Every row gives one point. The ring and each string are closed loops that go straight from each point to the next, and from the last back to the first. Before rounding, they use only three directions, however many columns there are. Count how often each string passes through the ring. Passing back the other way cancels.

Ring (6 x 4):
[[ 46  38 -30  37]
 [  6  14   1  16]
 [-29 -29  17 -16]
 [-37 -71   6 -38]
 [  8 -47 -20   6]
 [ 54   9 -43  44]]
String:
[[-27 -39   3 -38]
 [-73 -81  27 -77]
 [-77 -95  31 -71]
 [-33 -60  15 -12]
 [-12 -36  -1  -6]
 [-20 -41  -3 -31]
 [-58 -76  16 -69]
 [-87 -93  37 -87]
 [-52 -55  32 -26]
 [-13 -22   9   6]
 [ -2 -14  -3   3]
 [ 11   2   0  34]
 [ 19  33   4  48]
 [ 23  14  -9  38]
 [ 12  -7 -13  13]
 [ 18  19 -20  -1]
 [ 34  47 -25  14]
 [ 46  57 -21  48]
 [ 37  36 -13  55]
 [ 28  29  -8  47]
 [ 14   2  -7  27]
 [ 11  -5  -6  25]
 [ -4  -7  11  26]
 [ -3 -20  -5  -4]]
Times through: 3

Ring:
[[  7  63 -13  49  12   0 -68 -38]
 [  3  63  -8  14  18  28 -78 -11]
 [-18  26  -6 -21  29  40 -40  17]
 [-44 -28  -7 -28  34  22  27  25]
 [-48 -56  -1 -22  13   2  58  25]
 [-26 -58  13   2 -41 -24  52  16]
 [ -9 -31  12  28 -52 -35  25  -4]
 [  2  26  -6  62 -17 -31 -25 -41]]
String (29 x 8):
[[-10  11   2   5  -7   8 -23   4]
 [ -7  13   5  -4 -11  16 -30  12]
 [-22   6  -7   6  18   9  -9  -1]
 [-18   0   5 -26   1  30 -17  29]
 [-44 -30  -1 -52  29  39  20  45]
 [-81 -68 -20 -41  79  20  86  29]
 [-64 -57 -15 -17  50   2  72  13]
 [-66 -82  -5 -31  29  -1  92  30]
 [-34 -61  16 -37 -28   7  47  46]
 [-21 -27  10 -13 -22   4  14  24]
 [-24 -15  -1   4   0  -1  12   5]
 [-56 -49 -15   2  42 -10  66   0]
 [-31 -22  -3  -2   9   1  21   8]
 [-23 -23   8 -22 -12  14  10  29]
 [-24 -19   7 -28  -6  21   4  32]
 [-23  -3  -3  -3  10  11  -3   8]
 [-43   6 -22  -7  69  26   2   0]
 [-22  47 -14 -35  61  65 -62  22]
 [-10  70 -17 -10  58  55 -83   1]
 [-11  53 -17  17  42  24 -58 -17]
 [-15  14  -7  17  11   2 -17 -10]
 [ 13  58   1  16 -11  21 -79  -6]
 [ 18  78  -5  34  -1  17 -95 -24]
 [ 12  92 -21  61  30   6 -95 -52]
 [ 20  73  -2  35 -10  13 -91 -22]
 [  4  27   6  10 -22  10 -45   2]
 [ -8  35 -11  28  16   4 -38 -20]
 [-11  56 -23  39  46   9 -53 -36]
 [-15  32 -15  23  31   9 -33 -18]]
Times through: 0
